Each row is a point. Any point is a mix of the corners, with weights that add up to 1. It lies inside the corners' shape when no weight is negative. Say inside or outside, and name the corners with a negative weight.

Corners:
(1): [ 24 -75 -36]
(2): [  7   9 -32]
(3): [-10  67  55]
(4): [-30 -63 -53]
Points:
[  9  15 -11] -> outside (4)
[  8  -5 -25] -> inside
[ 20 -66 -34] -> inside
[ 10 -37 -32] -> inside
[-17 -48 -41] -> inside
[-4 40 21] -> inside
[-11  44  35] -> inside

Corners:
(1): [ 14   9  31  34  69  -6  83 -35 -77   4 -35 -59]
(2): [-48  24 -83  39 -39 -54 -66   5   1   0 -41 -37]
(3): [  8 -11  -3 -51  43  45  74  17 -57  15  63  -6]
(4): [-22  51 -31  70 -12 -18 -70  37  -8   2 -22  51]
(5): [  9   6  64 -49  76 -48 -49  19 -55  15   2  -5]
(6): [-31  -8 -65 -47   8 -20 -74 -50 -61 -87   7 -12]
(7): [-52  82 -56  16  54  72  60 -56  -4  -5  67   9]
(8): [-50   2  -2 -46  76  52  50 -34 -70  28  -2  18]
(9): [ 22  -5 -68  30 -46   8  54 -70   4  24  24 -27]
(10): [ 17   0 -22  51  64 -55 -30  31  15 -42  21  69]
(11): [ 39  23 -93 104  20  78 -43   1 -11  40  28 -32]
(12): [ -3 -72  54 100 -24 -49  -3  54  39  52  35  27]
(13): [-30 -26  17 -48  19  21   1 -55  18 -42 -27 -36]
Points:
[ -5  29 -48  55  26   8 -23  -9 -23  12  15   2] -> outside (3, 13)
[-24   7 -38   1   8  -5 -40 -11 -14 -17   8   8] -> outside (1)
[ -8   8 -35   4  10  -2  -8 -29 -24 -10  13  -7] -> inside
[-28  28 -50  28   7  -3 -19 -10 -10   2   2 -13] -> inside
[-13  15 -35  30  15  -5 -25 -11 -19  -3  -3  -5] -> outside (3)
[-30  20 -15 -15  14   1  -7 -16 -19   6  17  -3] -> outside (1, 10, 11)
[-21   6  -6 -15  34 -17   1 -13 -33 -14   6   9] -> outside (11)
[ -5   2  -2   3  45   4  22  -6 -37   4  10  -3] -> inside
[ -7  16 -16  40  26   3  -9  -6  -6  27   1  -9] -> outside (3, 6)

Corners:
(1): [-78  33 -12   6  35  96 -42  41  34  12 -11  39  24 -46 -13 -44   9 -13
 -30   4]
(2): [-39   3  15  13 -25  62  62 -58  18   0  -6 -87 -73  65 -50  44   0 -16
   8 -18]
(3): [ 94  45  69  72  34 -17  27 -21  11  25 -16  30  52   8 -23  -4  17  36
  60  36]
(4): [ 28  19  59   7  94 -32   5 -85 -57 -27  29  51  42  22  13   6  18  44
  88  -5]
(5): [ 14  32  51  70  53   6  39 -39  23  17   0  78  13  19  28   7  36  -3
 -40 -12]
(6): [ 40   3 -40 -12  -7 -64 -14 -13   8  40  21 -59 -53  34 -39  50 -51 -19
   9  18]
(7): [ 53  22 -33 -51 -12  25 -26  95 -36 -26 -19  16 -10   5 -29 -35 -14 -21
 -58  35]
(8): [ 58 -18 -46  -2 -54 -40   7  53 -87  24 -16 -89  -2 -16  20  16 -24 -13
   8   5]
(9): [-53 -18 -49  10 -20  -4  41 -29   0  33  78 -56 -36  65 -53 -12  39   3
  40 -29]
(10): [-32  20   3 -49  33  32  29  42  40  29 -51  48  -4  -6  28 -41  47  15
  21  11]
(11): [-44  30  33 -23 -11  67 -13  70  51  -7 -33  55  46  23  57 -81 -19  -3
 -15  -1]
(12): [-82  42 -22   1   4   5 -51  56  60 -59 -63  54  30 -68   9 -34  -4  -3
 -46 -17]
(13): [ 20 -41  64  -9  -6 -33  53 -10 -51 -16  49 -61 -40 -26 -64  12  -7  23
 -10  -3]
(14): [ 21 -54  21  25 -43 -18 -34 -26 -14 -12  46 -86 -13  37 -30  78  43 -10
  -9  44]
(15): [-33  20 -33  18  23  72 -54 110  62 -26 -43  49 -27 -32  37 -24  -6  32
   2 -25]
(16): [-67  47  55  48 -12  22  20 -41 -49  58  16  -6 -76  77 -72  43  62 -36
  11  -9]
(17): [ -12   -4  -29   -5 -100   11    5   11    9   -9   56  -11  -45   10
  -55   91   -8  -38  -11   -5]
(18): [-41 -39 -28  -3  -5  16   4  56 -42 -35  13  23 -37 -12  -8  -1 -38  32
 -13  71]
(19): [ 20  39 -26 -36 -46  20 -99  54 -13 -56 -38   9 -16 -49  47 -64 -22 -41
 -43  61]
(20): [-24  88  33  14  17  15  -1  15  59   6 -10  -9  26  -4  38 -28  26  86
  11   6]
(21): [  8  -9 -66 -46 -70  51 -65  39  -8  -5 -22  12 -27 -28 -49 -35 -29  48
 -30  13]
Points:
[ -3   4   8   6 -14  19   3   0  -6   8  15 -22 -24  21 -22  15   7   1
   1  13] -> outside (12)
[  8  25  -1  -6  -6  15  -8  32  -2  -5  -5  -1  -7   6  -8 -10   5   8
 -15  15] -> inside
[ 24 -20 -35 -19 -26  21  -6  40  -9  -2   4 -20 -29 -16 -24  -6 -13  -5
 -23  25] -> outside (4, 11, 12, 16, 20)
[-12  27  15  -9 -25  32 -15  24  29  -8 -15  21 -16  -3 -18  -7   4 -15
 -42  33] -> outside (4, 8, 9, 15)
[ 10  14   3 -13 -10  -3   9   8 -17   0 -12  -6 -15  15  -2 -20 -11   7
   3  18] -> outside (1, 14, 15, 17)
[-53  10 -11 -25   2  47 -20  41  -5 -24  -4  67 -13 -23 -11 -46   2   2
 -19  -1] -> outside (2, 3, 6, 8, 14, 20)

Corners:
(1): [ 67  -4 -11 -29 -75 -10  -9  13 -44   2  34  41  14   0 -26 -43 -29  -1
 -63 -36]
(2): [-35  19   0  46  18 -22   9  -3  76 -12 -35  23 -64  52 -57 -32 -18 -11
  27 -12]
(3): [-20 105 -22  57 -21  -6 -49 -18 -48  34 -56   8   8  -8  46  46 -85  28
   0  14]
(4): [-43  40 -14  43   4 -21 -55   5  19  59 -35 -28   6  74  39   2  17  53
  34  57]
(5): [ 46  -9 -12  71  86 -26  75  13  22 -45   8 -73  28  24 -55   0 -20 -21
  74   2]
(6): [ -8 -49  17  47  98 -60   4  38 -18 -77 -38 -68  32 -17 -10 -31  -5 -36
  -9 -74]
(7): [ 21 -42  35 -22 -25 -32  19 -33 -55  30  36  83  30  36 -18  -2 -74 -34
 -48  49]
(8): [  6   2   6  43  -2 -55 -70 -81   0  14 -43  24 -32  15 120  11 -14  67
  42  25]
(9): [-29 -29 -61 -22  99 -40 -34  13  62 -43  33 -21  -3  34 -78   0  -3  -8
   0 -33]
(10): [ -36   -3    9   -7  -62  -50   28  -13 -108   36   80   46   10  -40
  -48  -61    3  -31  -15   30]
(11): [ -6  22  43 -37  68 -74  53  38 -15 -48 -15  -6 -54  54 -54  -8  13 -21
  56 -43]
(12): [ 16 -71  69  23 -15 -18  60 -30 -94   3  41 -15   0 -27 -13   7  -6  37
 -36  10]
(13): [ 83 -51  -6  18   2 -14  24 -46 -76 -25  27  78   2  -3 -67 -10  38 -84
 -14  -3]
(14): [ 43 -13  35 -41 -83  39  -6 -33 -58 -32  45  39  33  12 -51 -68 -29  -1
   7  53]
(15): [ 28 -25  13   9  10 -15 -10  -7 -69  28  23  62   7 -72 -28 -54  -4  -8
 -40  -3]
(16): [  1 -42   6 -23  33 -28  79  35  10 -58 -68 -72 -16  -6   2 -18 -21 -19
  41  27]
(17): [ 27  -6   4  75  62 -26 -44  19  70 -29  -3 -63 -28 -29 -19   7 -32 -60
  12  21]
(18): [-23  15  -1  24  46   3  21  21  42 -26  10   1  56  38  14  39  17  -6
  39 -17]
(19): [ 22  13 -17  25  49 -72   1  46  73 -77 -48   5  35   7 -47  12  13  -8
  -5  28]
(20): [ -1 -38 -15   3 -28 -43  41   6 -96 -62  37  43 -62  -1  35 -29 -24  31
 -56  31]
(21): [ -3  22   5 104  -2 -20 -78  16   4  34 -85   8  27  11  42  79 -31  32
 112 -15]
Points:
[ -4   1   1  25  21 -33   9   6 -12 -20 -18   1   4  11 -11   0  -1   5
  28   3] -> outside (1, 7, 17)
[ 20  -6  -3  18  11 -31   0  -1  -7 -16  -2   7   7  10 -13  -9 -13  -1
   4   3] -> inside
[ -4  -3  14  31   5 -24   6 -13 -17  -3 -11  15 -17  10  -7 -13 -20  -5
  19  11] -> outside (1, 9, 19)
[ -5 -15   6   7  24 -36  13   6   3 -24   9  -8 -15  10 -23 -25 -12  -4
   3   5] -> outside (3, 13, 21)
[  4   3   5  11  -5 -17  -9  -1 -13  -2  -2   1   5  23 -10 -17  -9   6
  13  23] -> inside
[ 22   1   6  23  23 -30  -2 -12   5 -31 -42 -15  -4  33  -9   3  -3  15
  42 -10] -> outside (7, 10, 15, 17, 18, 20)
[-16  -5  -4   0  26 -31   9  12   7 -22  -4 -10   5  51  -7 -12 -13   4
  44 -12] -> outside (3, 12, 13, 15, 17, 19)

Corners:
(1): [ 34  73 -21  40  -7  74  43  20  31  36  38   8  13 -15 -45 -16  21 -41
  13  27]
(2): [ 21  -3  23 -16 -31   0  61  12  45  -1   6 -35  49 -51  24 -59  -6  27
  14  13]
(3): [-53 -58  18  40  10 -11 -29  34  -1  20  15 -45  -5 -28  -6  31 -17  29
   8 -61]
(4): [-23 -14  36 -49  -6 -73 -18 -74   2  14 -25  -5 -60 -10   0   3  28 -29
 -17  -6]
(5): [  7  -1  34 -12 -28 -12 -16 -39  43 -11 -42   5   5 -20 -48   7 -17   5
  20 -15]
(6): [ 14 -21  33  68 -55   7  -7  13  11  -4  32   5  10 -27  -2   7 -20  29
   6   0]
(7): [ 31   5 -20  31   0 -63 -12   8   3  20   8 -16  33 -32  15  46  25  44
  51 -13]
(8): [-35  13 -10  -7  42 -45 -71 -39 -14  14  51 -38   7  21  26 -12  -8  34
  -8  20]
(9): [ 29   4 -13  -5  43  98  15  37  44 -21  10 -31 -45  28  -1  70   6 -52
 -64  14]
(10): [-34 -55  -1   5  31  -5 -27  15   5   6   1 -53  12   9  23 -33 -10 -28
   6 -30]
(11): [ -3  -2  -3 -52  16 -37 -15  46 -16  18  64  34 -44 -41 -49  -9 -51 -22
 -21  29]
(12): [ -21    6  -32   -8  -27   40   14   31   46  -53  -28  -18  -30   70
  -75   17    7  -29  -10 -105]
(13): [ 40  48  -3 -28  52  -5  30 -25  46  -3 -10  52 -63  16 -38  58 -39 -61
 -16 -21]
(14): [-34 -49  33 -15 -27 -23 -80   9   5  -7  32  17  55 -56  52 -29   9  38
 -39  19]
(15): [  7  60  -9 -24  10 -60 -18  -2  31  39  -4 -25   1  29   7   2  10 -34
  12 -24]
(16): [ -9  74 -29  -8 -42 -17  12  21 121  13  73  81 -42  28 -52 -25  12 -61
  -3  65]
(17): [ -6   9  59   3  17   4   6  32  21  11  40  10  26   0   8 -25  -5  14
  12  12]
(18): [-30 -74  28  84 -19  47  10  46 -11 -15 -52  25  -9  18 -55  80  -2  66
 -63 -41]
(19): [ 13  -9 -40 -46 -19 -23 -22 -53  28  26 -25  50 -46  45 -48  15   9   2
  -5 -39]
(20): [-10  26  18   8  42  73  69  28  17  33  42 -48   9  20  -5  45 -21 -48
  -3  16]
(21): [ 23  26  14   0 -15  38 -12   5 -14 -24 -32  40 -15 -31   1  26 -25  21
   2 -13]
Points:
[  5  15   7  -3   1  -2  -1  -1  28   4   8  14 -11  -3 -17  17  -7  -7
  -8  -4] -> outside (10)
[-21 -13   7 -11   9  -5 -21  10   8   8   9  -9 -10   5 -11  20  -8   1
  -9 -14] -> outside (1, 2, 6, 13)
[ -3 -13   9  -1  10 -26 -25 -10   4  15   8 -12   2  -9   2   4  -2  13
  -2  -7] -> outside (12, 16, 20, 21)
[ -7  -2  28  -8   1  18  25  40  32 -14  13   5  -9 -14 -22  29 -13  -7
 -14  -6] -> outside (1, 6, 8, 10, 15, 19)
[ 11  12  17   7 -10   9   4   4  24  -4  14  11   1 -15 -16  13  -6   2
  -5  11] -> outside (3, 10, 15, 19)
[ -4  -6  -2   1  -4   5  -7   2  16  -1   4   5 -14  -5 -20  14  -8  -1
 -10 -12] -> outside (15, 17)
[ -1  -2   3   3   0 -11 -11   9  16   7  17   3  -5  -4  -5   6  -1   6
  -3  -8] -> outside (5, 20)
[  0   1   6  -3  -1  -8  -5   5  26   1   7  10 -13   0 -16  14  -9  -6
  -7  -8] -> outside (1)
[-21  -5  -2 -15 -13 -39 -24   3  20  11   7  -2   4  -2 -21 -18   9   6
   6 -23] -> outside (6, 9, 13, 20, 21)

Corners:
(1): [ 16   9 -11  42   9 -13 -24   0  -5 -38   6   6  -5 -10 -21  24   2  22
 -29 -35]
(2): [-12  13  40  18 -15   5  40  -3 -24   9 -28 -17 -11  -7 -15 -21  -6 -11
 -29 -20]
(3): [ -2   6 -19  21  13  21 -15   2   9 -36  24 -17 -18  20 -12  22 -14 -14
 -31  40]
(4): [-17   0 -16  26  20 -30  -2  20  -4   6 -21  -3 -12  12 -13  13  19 -12
  -7 -31]
(5): [-12  49  -7   7 -20  -5  -9  -3   5 -28 -36 -12  51 -15 -21  23  13   0
 -37 -14]
(6): [  3  11 -14  22  40 -83  -6  19 -13 -20 -21  36  32  44 -26  18  -4  23
   4 -29]
(7): [-15 -14 -17  13 -10   8 -22   2   9 -15  -5   4  -4 -16 -18  11  20 -13
  48 -13]
(8): [ 11  60  25   2 -13  10 -25  -5 -12  20 -33 -26  16  -9  34   3 -21  -1
 -28  28]
(9): [ -8  20  -8 -10  68 -10   8 -65 -23  40 -18  24 -25 -14   8  23  -8  12
  10 -21]
(10): [ -1  -8  -3  23 -15  31 -33  14 -14   9   5 -24 -19  -1 -20  21  24  10
  -9 -41]
(11): [ 13 -10   2 -36  15 -36   5   5   9  35 -17 -31  77  22  46 -86  52  17
  35  -4]
(12): [ 35   2   1 -61  69   7  -3 -19  14   3  -3  38  13  20  16  -5   0   4
 -34 -11]
(13): [-12 -16 -23   0   4   7 -37  -1 -10  24   6  46  10 -12 -16 -18  78  24
 -24 -24]
(14): [-18  -2  21  11 -38 -42 -18  -9  -5   1 -45 -34  72   6 -21 -59  16 -17
 -10  -8]
(15): [ 10  44  -5  20   3  23 -10  16   6  -4  19  10 -24  44 -10  12  -1  -9
 -28 -26]
(16): [ -8  10   8 -31  -7 -28   1 -15  11 -18 -21 -35 -16  -2   6  -4   5 -16
  44  25]
(17): [-15 -16 -37  22   9  21 -14  24   4  16 121  -9 -29  -2  -2  -1   2  13
 -16 -22]
(18): [-12 -17  18 -10  13  10  -8 -14   7   7   3 -22   6   7  37  -8  26   5
 -18  -1]
(19): [ 14   9 -20  -8   3  26 -15  -1  35  19  31  -8 -16  -5  24  15  -1  30
 -14  30]
(20): [ 13 -24 -26   9 -19  26  -8 -11 -12  29  57 -14 -17   3  18 -21  14  -2
  -2 -12]
(21): [ 32  54  14  32 -10 -31   1 -21   2  13 -43  10  40 -19 -33  11 -11 -23
 -29  55]
Points:
[ -5   7  -9  -3   7  15 -12  19   8   4  23  -7 -13  12   7   6  14   5
 -10  -8] -> outside (1, 9, 14, 20, 21)
[ 3 19 -2 -8  8  4 -2 -7  7  3  4 -4 -2  6  9  0  1 -3 -4 16] -> outside (1, 4, 10, 14)
[ -1   6  -3  14   0  -5 -11   0   0   2   3 -10  -1   4  -1   0   9   4
  -6  -2] -> outside (5, 12)
[  0  20   4 -13   3  -6   2 -19  -1  25 -32   4  13  -9   4 -16  17  -9
   1   3] -> outside (1, 3, 6, 10, 17, 18)

Corners:
(1): [-22 -52  -5 -14 -15 -48 -39 -34 -27 -20  44   8   3 -45  36  33 -37 -27
   6   0]
(2): [ 39 -56  43  23 -55 -35 -82  30 -50  49 -26  49 -13 -29   3 -58 -39 -12
 -38  12]
(3): [  28   36 -105   -8   22   24  -27   -2  -10   -7   44  -52   13   30
   -7   69   -7  -56  -25   30]
(4): [  2 -13 -17  -7  48 -70  26   0  56 -49  29  10 -69 -40 -21  48 -11 -32
  53   9]
(5): [-29 -62  52 -50  36  17  73  -8  29  18  -5  71  44  63 -46  -2  36  40
  -4  58]
(6): [ -1 -14 -28   6 -35 -35  46 -39  19  12  39 -22 -55  32 -29  95   2  32
  -1  21]
(7): [ -2 -24 -27  60  10  18  29  47 -49  39 -18  24 -30 -44  12 -11  -4 -38
 -28 -32]
(8): [ 26 -12   1 -19  24  36  34  21  52 -30   3  38   3 -29 -13   7  46  88
  28 -97]
(9): [  14   12   36   31    1    7   33   17   28   77   23  -13   36    6
  -20    5 -105    7    6   12]
(10): [  0   4  -3 -22 -31 -20  32 -21  23 -10  12 -20  62   5  35  79 -34  48
  45  24]
(11): [ 14  -4   5 -24 -27  -4 -19  51 -42  23 -34 -21  46  68  11  -2 -87  -9
  -9 -25]
(12): [-36 -13  25  42   3 -39 -44 -74 -11 -33 -47 -23 -33 -46 -37  12  24   3
  40  12]
(13): [ -3 -48 -12 -19 -16  20  47  45  22  16 -30 -37   0 -58 -41 -82 -23  35
 -37 -25]
(14): [  2 -22  48 114 -10   8 -52  40  15   9   1  -8 -50 -76 -11 -20  29   3
 -15 -53]
(15): [ -10   16   57   -8   50 -117    1  -86  -33  -47  -35   41  -13  -40
   10  -19   64   15  -45   87]
(16): [-35 -33  14 -13 -25 -21 -43 -25 -13  65 -31 -54 -50 -81  39  -9 -14  25
  26 -66]
(17): [ 33  10 -30 -47 -21  44  84  38  37  23 -17 -19  77  42  10 -63 -97 -47
  33 -23]
(18): [ 12  24 -38   1  23 -10 -23  22  25   3  19  41  20 -31 -13  16  -3   6
 -53 -31]
(19): [  6  45  -7  33  19  34  36 -40  -5 -56 -11   6 -21  49 -11  95  62  22
 -52  81]
(20): [-49  31 -37 -74 -32  -6  33  -9  11 -37 -17  11  22 -19 -10 -54 -11  27
  34  34]
(21): [ 51  36 -30  51  59  -1 -67   8  84 -66 -17  31  84 121  -4  26 -72  33
  56  40]
Points:
[ -7 -14   5   9 -16   0  -8  10   3   8 -11   6  22  11   0  -4 -40   9
   6   4] -> outside (3, 4, 8, 15)
[  3 -10   1   4   7 -26 -17 -19   3  -7   2  27  -1  -2  -3  25  -1  12
   3  27] -> outside (11, 13, 14, 17)
[ -1 -25  22  -3   5 -27   8   6  -3   5 -10  17  28   2 -10 -28 -36 -14
   7  36] -> outside (6, 8, 16, 18, 19)
[  6   0 -15  15   6 -24 -14  -1   4   0   8  26   3   1 -12  -4 -23 -27
  -3  25] -> outside (8, 10, 11, 13, 16, 19)
[  0  -2  -3  -2   1 -19   5 -10   5  -3   0   3   0   3   0  22 -13   3
   7  10] -> outside (13)
[ 14  -9  -7  19  11   8   6   8  30   2   3   6  13  12 -11  19 -22  11
  12  -6] -> outside (11, 15, 20)
[  7  -9  -5   6   6  -6  12   8  19   8   1 -14  12  -4  -1  11 -29   1
  12 -16] -> outside (2, 19, 20)
[  0 -10  -5   5  -1  12  15   9  17   8  -5   1   4  10 -17  13  -8  17
   5  -1] -> outside (1, 15)
[ 21 -13  -5 -16   3   3   0  20  19  19   8  -2  24  14   3  16 -55   3
   5  -8] -> outside (6, 7, 12, 14, 15, 20)

Corners:
(1): [ 42 -12 -67  16  35 -69 -47  11 -16 -39  41 -13 -66  79   0 -20  47  -7
 -30 -24]
(2): [  7 -45  38   0   6  32  27 -40  25  58   0 -57  17 -23 -11 -65  -1  -8
   1  15]
(3): [ 53 -53 -53  53   9 -23   9 -44  16 -13   9 -44  52 -31  -9 -34 -39  -2
   6  47]
(4): [  13   42   -1  -13  -12   -6 -100  -30   28   18  -31   -1   40   75
   40  -33   78   18  -30   26]
(5): [-107   -6   60   12   17   45  -22 -120   -4   93   -2  -22   54  -51
  -37   42   26  -20  -62   22]
(6): [-96 -67 -21   4  52 -18  38  18 -40 -29  44  32 -41 -34  30  43 -63  55
  46 -42]
(7): [-116   15   11  -43   32   44   53   26  -32   36  -49   57  -44   62
   48  -31  -14   50  -45  -12]
(8): [ 30 -31  -2 -44 -24 -12  35 -58 -13  38  60  -6   5  60  27 -49  36 -21
 -55 -23]
(9): [-41 -31 -57   0  29 -23 -19 -30   8 -31 -57 -53 -34 -61  31 -20  -5 -30
 -17  22]
(10): [-49 -69 -55 -33 -40  -6  56  54 -34  57  80  37 -77 -21   6 -40 -44 -46
  13  61]
(11): [ 39   3  -9  39 -43  -9  30  -7 -61 -38  71  42 -59  30   7 -54  10  -2
 -17  44]
(12): [ 37 -58  36   1 -78 -41  53   8 -62  37 -18 -43  34  30  11 -57  84 -23
  13   1]
(13): [ 62  37  -8 -40 -58 -67   4  11   3 -24  67 -20 -23  43  43 -21 -40 -40
  57  36]
(14): [-45  18  44  46 -21 -66 -43   6  31  35 -34  24  71 -22  78 -50 -16 -19
  69  16]
(15): [ 27   0 -33  32 -38  48 -47 -53 -15  14 -23  14 -12  28 -41 -29  38   1
   7 -55]
(16): [  4 -55  -3  23 -14 -60  26  54  26 -76  45  -3  22  82  39 -36 -39  44
  12 -63]
(17): [-38  38  32   1  31 -21 -51  12 -43  14  30 -20 -21 -50  29 -86 -56  30
   1 -18]
(18): [ 22  14  22  28 -20  22  27  51  -6  32 -30  28  57 -16  36 -11  12  40
 -46 -36]
(19): [-49 -60  10  25 -30 -19 -60 -64  34  22 -27  14 -14  -8 -32  36 -38  27
  -6 -23]
(20): [-35  27 -14 -27   8 -38  16 -34   6  29  17 -57  -2  19  22  13  78  63
 -23 -20]
(21): [ 41 -29  14 -46  20 -66  30  40 -14 -71  38   3  82 -36  30 -64 -14  24
   5   3]
Points:
[  2   1  16  21  -7 -27 -25  -5   1  -4  -5 -10  24  -9  21 -24  11  10
   3  -8] -> outside (3, 7, 8, 10)
[ -6 -23  -4   1 -10 -11  11  -8  -3   4   9   1   4  17  14 -23   4   7
  -7  -4] -> outside (17)
[-21 -30  -9  -9   0  -5  17 -18  -9  19  14 -14  -6  -4   2 -15  -1   8
 -14  -8] -> outside (4, 11, 14)
[ -1  -6  -1  -1  -9  -3 -20 -20   3  17   0  -8   9  21  14 -32  20   7
  -9   2] -> inside
[-15  -6  -7   4  -3 -19 -13  -3 -11   2   7   3   3   8  15 -17   5  10
  -5   3] -> outside (2, 8)
